Rows are points. The points of each table are mixes of a few directions, plus a little noise. Count the directions of each table, and those that both share. Where both have some left over, give the other angles between the two spaces (their principal angles), to ten degrees, smallest first.

First (5 x 2):
[[  1.5   3.0]
 [  6.1  11.9]
 [ -8.6 -16.3]
 [ 18.1  35.8]
 [-17.9 -34.5]]
Second, 5 rows:
[[-16.6  12.6]
 [  9.5  -7.2]
 [-23.7  17.9]
 [ 37.0 -28.0]
 [ -6.2   4.6]]
Directions: first 1, second 1, shared 0; angles 80

First (5 x 3):
[[  7.0   8.5  -2.5]
 [-26.8 -32.9   9.9]
 [ 17.3  21.2  -6.4]
 [-21.2 -26.0   7.8]
 [ 23.7  29.2  -8.8]]
Second:
[[ -8.6   1.2  10.5]
 [-27.6   3.7  33.7]
 [  6.5  -0.9  -8.0]
 [ 29.6  -3.9 -36.1]]
Directions: first 1, second 1, shared 0; angles 60

First (7 x 4):
[[ -3.3  -3.3  -4.3  -5.5]
 [-44.5 -29.6  -1.5 -20.9]
 [ -0.8 -11.6  23.0  21.8]
 [ 29.4  22.1 -23.9  -9.6]
 [ 18.6  -4.9  -5.6   3.8]
 [ 27.9  35.8  -6.8   5.5]
 [-27.4  -9.0  18.9   5.4]]
Second (8 x 4):
[[-28.0   1.3  -7.3 -17.3]
 [ -4.2   1.1  25.5  39.4]
 [ -9.0  -7.2 -13.0 -11.6]
 [ 19.5  11.1 -13.4 -35.7]
 [  3.2 -10.5  14.1  37.9]
 [-36.7 -10.8  -2.2   7.5]
 [ 28.5  -2.1 -16.3 -20.2]
 [ 26.6  16.7  12.7   0.1]]
Directions: first 3, second 3, shared 2; angles 40

First:
[[ 41.9  11.8  -6.7  14.0   6.0 -11.2]
 [ -6.5  20.1  22.6 -16.3  -7.2   1.5]
 [-34.9 -26.8 -13.7  24.0  31.4 -11.9]
 [ 43.4  19.2   1.3  -8.6 -19.9   4.4]
 [-35.4 -13.3   3.7 -21.5 -19.3  19.6]
 [ -8.3 -10.8  -7.6   8.5   8.6  -2.8]]
Second:
[[-36.5  -8.3 -32.0  -8.4   3.9 -19.6]
 [ 44.5  21.4  20.2  10.8  17.1  12.2]
 [-14.8 -15.9 -29.2  14.0  -8.8  -5.2]
 [-39.2 -12.1   5.3  -5.4  -9.7  -3.8]
 [ 12.5  -3.4  37.5  -8.4 -20.6  17.1]
 [ -8.8   5.1 -15.0  12.2  17.2  -7.4]
 [ 42.1  13.3  13.2 -14.8   0.7   6.7]]
Directions: first 3, second 4, shared 1; angles 30, 30

First:
[[-11.1 -23.3  -9.1  -9.8  -3.1 -14.8 -41.3 -12.8]
 [ 29.9  12.6 -17.8  -9.1  32.9  32.1  17.0   3.1]
 [  6.5  22.9 -23.3  14.3 -13.5  46.6 -15.2  -7.2]
 [ -7.5   7.7   2.4  22.5   1.6 -31.1  21.5   6.9]
 [  6.6 -17.7 -17.5  -9.7  28.8 -20.6 -15.9  -5.8]
 [ -7.3 -10.1  28.1 -15.8 -13.7  -3.9   6.7   4.5]
 [-17.1   8.0  37.4   7.7 -33.2  -8.2  27.1  11.3]]
Second, 7 rows:
[[  2.5   3.7  -0.1   2.7   3.6  -1.2   7.7   2.0]
 [ 17.4  28.7  -1.3  23.8  26.8  -9.6  61.8  18.5]
 [ 15.8  27.2  -1.3  22.5  25.1  -9.1  57.8  17.4]
 [ -7.4 -12.4   0.4 -10.9 -11.6   4.3 -26.8  -7.6]
 [ -4.5  -8.2   0.4  -6.0  -7.3   2.7 -16.3  -4.8]
 [-11.5 -19.7   0.8 -16.5 -18.4   6.2 -42.3 -12.3]
 [-11.8 -19.3   1.1 -16.6 -18.5   6.6 -41.9 -12.2]]
Directions: first 4, second 1, shared 1

First:
[[ 21.7 -10.7 -34.2  48.5 -31.3  17.6  25.0  -7.9   4.4 -29.3   1.0]
 [-17.9  26.5 -34.9   6.4 -10.5  62.0   2.3  -6.0  17.3   8.2  19.7]
 [  3.9   3.0  -5.8  -4.9  -2.4  19.9   8.6  -7.0   7.7  -0.1   1.1]
 [ -5.6 -11.4  23.6   6.9  10.6 -55.9 -19.7  17.1 -22.0   0.6  -6.5]
 [ 16.7 -19.7  30.4   0.5  13.1 -23.8   8.0   4.2 -17.7  -5.0 -12.9]
 [-20.6  15.1  -1.2 -40.0   3.7 -25.0 -27.2  -1.0  16.2  16.6   1.8]
 [ -3.4   7.6  -6.1  10.8   2.0  38.9   9.3  -0.2  -1.7   3.2   8.0]
 [  5.7  -9.9  28.5 -28.1  14.9 -33.8  -6.0   0.7  -4.4   5.4 -12.4]]
Second, 10 rows:
[[  5.3  -3.8   0.7   3.0  -2.6   0.3  -5.0  -5.3  -0.3  10.0   2.7]
 [  8.6  -5.9   1.2   4.6  -4.4   0.7  -7.8  -9.2  -0.5  15.7   4.5]
 [  3.9  -2.5   0.4   2.1  -1.8   0.3  -3.5  -4.0  -0.2   7.4   1.9]
 [ 24.8 -17.2   3.4  13.5 -12.5   1.7 -23.0 -25.7  -1.7  45.7  12.9]
 [ 17.3 -12.0   2.2   9.2  -8.6   1.2 -15.7 -17.8  -0.8  31.4   9.0]
 [-30.8  21.5  -4.0 -16.6  15.3  -1.9  28.2  31.7   2.1 -55.8 -16.0]
 [  0.3  -0.2   0.1   0.4  -0.3   0.0  -0.3  -0.3  -0.1   0.8   0.4]
 [ 35.1 -24.4   4.6  19.1 -17.3   2.4 -32.1 -36.1  -2.2  63.7  17.9]
 [-28.9  20.1  -3.9 -15.3  14.3  -1.9  26.4  29.7   1.8 -52.3 -14.7]
 [-36.2  25.2  -4.5 -19.5  18.1  -2.4  33.1  37.5   2.5 -65.8 -18.4]]
Directions: first 4, second 1, shared 0; angles 90

First (9 x 12):
[[-14.1 -16.9 -25.6  10.9  -4.3  39.4  26.5 -15.1   0.3  32.1  12.0  11.1]
 [ -4.7 -34.3  26.1 -22.4 -17.8 -16.3  11.3  17.1   7.3   0.1 -25.2  -2.9]
 [ 22.0  32.3 -39.5  17.6  35.0  13.8  -4.3 -11.9 -18.0   0.8  24.6 -14.5]
 [  9.8   6.9 -20.7  37.7  17.0  -9.0 -42.6   9.3 -21.0 -28.1  18.6   2.6]
 [ -2.1  25.4 -20.0   5.3   3.5  16.8   0.7   0.8   3.7  -1.0   5.5   1.7]
 [ 15.8 -24.8  39.9 -19.7   6.8 -37.7   2.4  -7.5  -6.2   1.2  -8.1 -15.5]
 [-15.5  25.4  33.0 -38.9 -30.8 -14.3   0.9  26.4  31.8 -20.9 -36.6   4.5]
 [ -2.6  -5.6   9.0 -15.9  -9.4  -4.7   7.7  11.7   7.2  -2.0 -15.2  -3.5]
 [ -8.0  -8.8  -0.2  24.0   2.2  11.3  -2.7 -31.5  -5.5  18.2  25.8  16.0]]
Second (11 x 12):
[[ 13.6  -8.9  12.0   9.0 -22.2   4.4 -20.9  26.7  -2.9 -25.4 -23.8  15.3]
 [ 13.0   2.9  -6.8   0.2 -40.2  38.8  -7.6  31.2   5.0 -14.9  -7.0  15.7]
 [-25.7   9.9 -14.6  -6.8   0.4  21.3  10.7 -12.1  21.4  31.4  -0.9   4.4]
 [ -9.4  -3.4  14.0  14.3  28.4 -34.4   9.0 -38.8 -14.5   1.5  20.2  -1.4]
 [-51.3   8.6  -5.2   6.3  12.3  10.9  10.8 -37.0  28.2  44.4  -7.6  19.2]
 [ -3.0  -2.1   7.9   4.2  26.8 -29.3   8.7 -26.2 -12.0   2.4  16.7 -10.1]
 [ 25.5   0.2 -10.4 -21.3   8.4  -8.0   1.4  21.1  -7.7  -5.5   4.5 -30.2]
 [-18.5  10.5 -13.0   1.8 -28.2  45.3   5.5   2.2  20.6  16.5  -1.3  22.6]
 [ -2.7  -1.3   0.3   0.4  -8.0   7.1  -7.0   9.8   6.7  -0.5 -14.3   7.0]
 [  8.4 -10.3  15.0   0.9  38.2 -51.8  -2.1 -15.7 -18.4  -8.5   3.3 -21.9]
 [ 51.3  -6.2   1.0 -10.0 -14.5  -4.8  -8.0  38.8 -26.0 -41.2   9.9 -20.5]]
Directions: first 5, second 4, shared 1; angles 30, 30, 70

First (11 x 14):
[[ -4.8   2.4  18.3 -11.0  -6.6  -3.9 -10.4   2.0   2.3   1.6  11.5   3.8
   -4.4   2.2]
 [ 16.0   4.8  -7.6   4.8  -0.2 -16.4   8.5  11.9   3.2  29.5   5.8 -18.2
  -35.3 -24.2]
 [ -6.8   5.0  16.2   4.6  -2.8  12.3 -33.4   0.7 -10.6 -11.4   8.1  -4.9
   16.0  -7.8]
 [ -8.8 -13.6  14.0 -54.9 -10.1 -37.2  62.5  -4.2  36.3  13.6  12.0  46.0
  -32.6  52.8]
 [  0.7  -3.0  -3.8  -5.1   0.3  -4.9  14.3  -1.0   4.6   1.2  -2.4   6.2
   -3.8   7.2]
 [ 18.6   1.4 -25.2  19.0   7.1  -5.1  12.7   7.5  -1.8  19.5  -9.0 -21.0
  -20.7 -24.6]
 [ 13.6   2.2 -18.6  16.2   5.2  -2.7   6.6   5.6  -3.7  14.3  -7.4 -16.4
  -13.0 -19.9]
 [-22.1  -6.3   9.2  -4.7   1.5  23.1 -11.4 -15.4  -5.7 -41.2  -8.1  23.8
   49.5  33.3]
 [ 13.2 -12.1 -59.5  26.4  18.6   6.9  51.2  -9.0   0.4  -4.4 -41.6  -0.9
   12.3   8.5]
 [-11.9   8.7  35.2  -2.2  -8.1  12.1 -52.5   1.5 -12.0 -11.7  19.9  -6.3
   15.6 -11.1]
 [ -7.1   8.0  22.8   7.5  -4.2  15.4 -47.6   1.1 -14.2 -12.0  11.7 -11.1
   17.3 -16.1]]
Second:
[[ -9.8  -3.4  20.1  -2.0  -2.8   6.5 -37.8  -2.7  -9.4 -13.4  15.8  -2.1
   17.5  -6.5]
 [-13.3  16.6  25.0 -10.7  -8.7  14.9 -10.1   0.4   1.4 -12.0   0.3  14.6
   11.6  18.8]
 [-12.1  10.8  24.7  -8.4  -7.2  12.4 -18.4  -0.3  -1.9 -12.4   4.6  10.1
   13.3  11.9]
 [  1.6  13.1   5.1  -5.9  -4.7  -0.2  14.9   4.5   7.1   9.3  -3.7   4.9
  -13.5   8.2]
 [  1.3   6.2   8.0  -4.0  -3.7  -3.9  -1.8   5.2   2.6   8.9   5.7  -2.2
  -12.4  -3.9]
 [ 46.0 -12.0 -57.0  12.7  11.2 -51.5  64.6  18.5  15.5  70.1  -4.0 -35.7
  -84.3 -44.9]
 [-10.3   2.7  17.7  -3.7  -3.8  10.5 -22.2  -2.7  -4.6 -14.2   6.0   5.5
   17.1   5.5]
 [-10.1 -14.5  -5.6   7.0   6.5  12.3 -16.5 -11.6 -10.2 -26.7  -3.5   4.5
   36.6   6.7]
 [  6.1 -19.6 -38.8  14.3  13.9  -0.7  26.1  -9.5  -1.2  -8.5 -19.5  -0.1
   14.4   4.8]]
Directions: first 3, second 3, shared 2; angles 50

First, 9 rows:
[[-14.7  22.8   1.3  -8.4  -4.5   2.5 -12.9 -20.2   3.9   1.2  -0.6   1.4
   -0.6  -7.6   9.4   4.5   8.2 -13.9]
 [ 37.2 -57.3  -1.9  20.6  10.7  -5.9  31.7  50.4  -8.7  -2.3   1.4  -3.3
    1.6  20.7 -22.4 -12.0 -20.4  34.1]
 [ 23.8 -35.2   3.9  11.3   4.6  -2.1  17.0  29.7  -1.2   1.5   0.1  -1.2
    1.1  18.2  -9.7 -10.3 -11.7  18.2]
 [  3.1   4.1  29.1  -9.3 -11.8   9.0 -16.0 -10.2  23.8  16.5  -4.1   5.0
    0.5  29.7  24.3 -15.8   6.1 -17.9]
 [ 38.1 -54.8  11.0  16.2   5.4  -1.8  24.2  45.2   2.0   5.1  -0.5  -1.0
    1.8  33.6 -11.3 -18.8 -17.4  25.7]
 [ -5.5   6.2  -6.9  -0.3   1.6  -1.5  -0.1  -3.8  -4.8  -3.8   0.9  -0.8
   -0.3  -9.9  -3.2   5.4   1.1   0.1]
 [-29.9  45.8   0.7 -16.3  -8.3   4.4 -24.9 -40.0   6.3   1.4  -1.0   2.5
   -1.3 -17.4  17.3  10.0  16.2 -26.8]
 [-16.0  28.3  12.9 -13.4  -9.8   6.4 -21.4 -27.6  13.9   7.9  -2.3   3.6
   -0.6   2.7  20.5  -1.0  12.0 -23.2]
 [-36.2  40.0 -50.2  -0.5  12.1 -11.1   2.3 -23.4 -35.1 -27.5   6.2  -6.3
   -2.2 -69.9 -24.8  37.9   6.0   3.8]]
Second (9 x 18):
[[ -4.1  39.1 -20.7 -29.9  -5.5   9.1  -9.1  11.4 -11.1 -53.8  22.3 -19.9
   16.4 -39.1 -35.6  59.4   4.4  19.4]
 [ -4.7  12.9  16.3  -3.0 -13.1   2.8 -11.2  -5.0   8.6  -2.1   1.6   9.0
    8.1   8.4  11.3   6.6   9.6  -3.9]
 [-19.1  32.2 -42.1  -8.0 -23.0  26.0  -0.7   3.6 -20.5 -36.9  19.6 -22.2
   29.7 -24.9 -20.9  46.5  25.8   4.1]
 [-17.9   0.0  -1.1  15.5  -0.7  -8.2   1.9 -14.9  -8.0  10.8 -12.8  13.5
   -7.0  -8.9   8.8  -8.5   4.2  -7.8]
 [ 13.6 -20.6  36.8   2.9  -3.1  -4.9  -3.3   9.0  17.1  14.2 -11.5  13.5
   -7.5  27.6  12.5 -19.4  -7.6   0.5]
 [ 21.5  -9.3 -10.6   9.0  22.9  -7.5   6.6 -10.9  10.2  37.4  15.3  -2.3
    1.9  27.8  22.7 -37.2  -6.9  -7.9]
 [  0.4 -30.8  -3.1  12.9 -22.3  14.0  17.9  39.0 -16.8 -26.1 -10.4  -3.9
    9.2   0.4 -26.2  17.9   4.5  19.9]
 [ 12.4 -18.1  23.6  19.6  32.5 -37.0   4.2 -14.0   9.4  39.0  -9.2  28.1
  -23.7  10.9  21.8 -41.2 -21.1   0.0]
 [ -2.4  -4.0   0.6 -19.7  12.3   5.1  -8.1 -17.3   9.7  18.2 -14.5 -15.5
  -25.6  -2.4   4.2 -24.7 -12.9 -23.1]]
Directions: first 2, second 6, shared 2

First (9 x 20):
[[  6.1  30.7  -9.2  -7.5  12.0   4.2   7.5 -11.8 -31.2   9.5  12.4  11.9
   -2.0   1.4 -18.2   3.1  -7.4   6.8  37.7 -28.4]
 [ -4.1 -23.9   6.6   3.1  -6.0  -1.8  -1.7  -5.1  16.6 -11.9  -7.1 -10.1
    8.9  -2.8  19.8   2.8   3.6  -8.8 -31.0  24.6]
 [ 12.0 -32.2  -8.4 -23.6  -0.2  -6.2  -0.2 -34.2   7.2 -20.1  -9.9 -23.1
   27.4   2.0  36.1  15.2  -0.6 -10.3 -23.4  29.6]
 [  3.5 -33.4   1.2  -8.3  -6.0  -6.4  -3.4  -7.3  20.8 -12.7 -11.9 -12.2
   17.8   3.2  25.8   3.1   2.0  -8.4 -30.3  29.3]
 [-48.3  39.5  30.3  65.5   0.6  31.7  11.0  -7.1 -18.3  -8.1  30.8  -7.7
  -40.6 -45.7  -1.4  12.3  19.3  -2.6 -25.7  -8.4]
 [ 14.1 -45.2  -5.4 -24.0  -6.8 -13.9  -4.8  -9.7  23.9 -15.3 -20.7 -11.7
   31.0  13.5  29.3   3.4  -2.9  -9.9 -28.6  34.6]
 [ 15.0  21.3 -15.9 -14.2   2.9  -8.1 -15.0  25.2   6.2  23.0  -2.1  -3.6
  -26.9   8.3 -25.8  -9.6   3.8  14.5  35.4 -26.8]
 [ -3.5  18.0   6.8   8.3   1.3  -0.1   8.2  21.1 -18.3  15.4   4.3  35.8
    3.8  11.7 -30.1 -16.0 -11.7   6.6  27.9 -21.4]
 [  4.2  25.6  -3.6   0.1   2.4  -2.9  -2.6  28.2  -7.2  22.0   3.8  20.5
  -17.5  10.3 -34.6 -15.6  -3.4  11.8  36.7 -30.3]]
Second (8 x 20):
[[ 20.4 -15.8 -23.4 -30.5  23.2 -37.8   5.9 -33.1   2.3  -6.4  21.3  -4.6
   13.1  27.8   4.1  32.9  21.0 -11.3  10.9  31.5]
 [-15.7  25.3  20.7 -21.0 -35.1  40.3  -9.0  -0.7   5.2  11.1 -55.2  -1.7
   10.3 -26.0  10.1 -16.0 -19.9  -4.3  -6.9 -27.8]
 [ -9.7   8.7  11.4  10.7 -12.6  19.0  -3.3  13.6  -0.5   3.5 -13.5   1.8
   -4.4 -13.7  -0.8 -14.9 -10.3   4.3  -5.1 -15.4]
 [-11.9   4.6  12.5  32.7  -7.5  18.1  -1.9  28.1  -3.7   1.6   1.0   4.4
  -14.5 -14.5  -6.9 -22.1 -10.9  11.0  -6.7 -17.0]
 [ 10.5  -0.1 -10.4 -43.1   1.3 -12.7   0.3 -33.1   5.4   0.6 -12.8  -5.6
   19.3  11.6  10.2  22.8   8.6 -13.8   6.5  14.1]
 [ 19.6  -7.0 -20.8 -56.6  11.5 -29.2   2.9 -47.7   6.5  -2.2  -3.5  -7.5
   25.1  23.7  12.0  37.2  17.8 -18.9  11.3  27.9]
 [ -6.9  -3.5   6.0  40.0   3.8   5.4   1.0  28.7  -5.5  -2.1  18.8   5.0
  -18.1  -6.2 -10.2 -17.3  -4.6  12.6  -4.7  -8.3]
 [ -6.5 -12.3   3.6  67.5  15.4  -2.8   4.0  44.5  -9.8  -6.3  44.1   8.2
  -30.7  -2.4 -18.5 -22.3  -1.7  20.6  -5.3  -5.1]]
Directions: first 4, second 2, shared 0; angles 30, 90
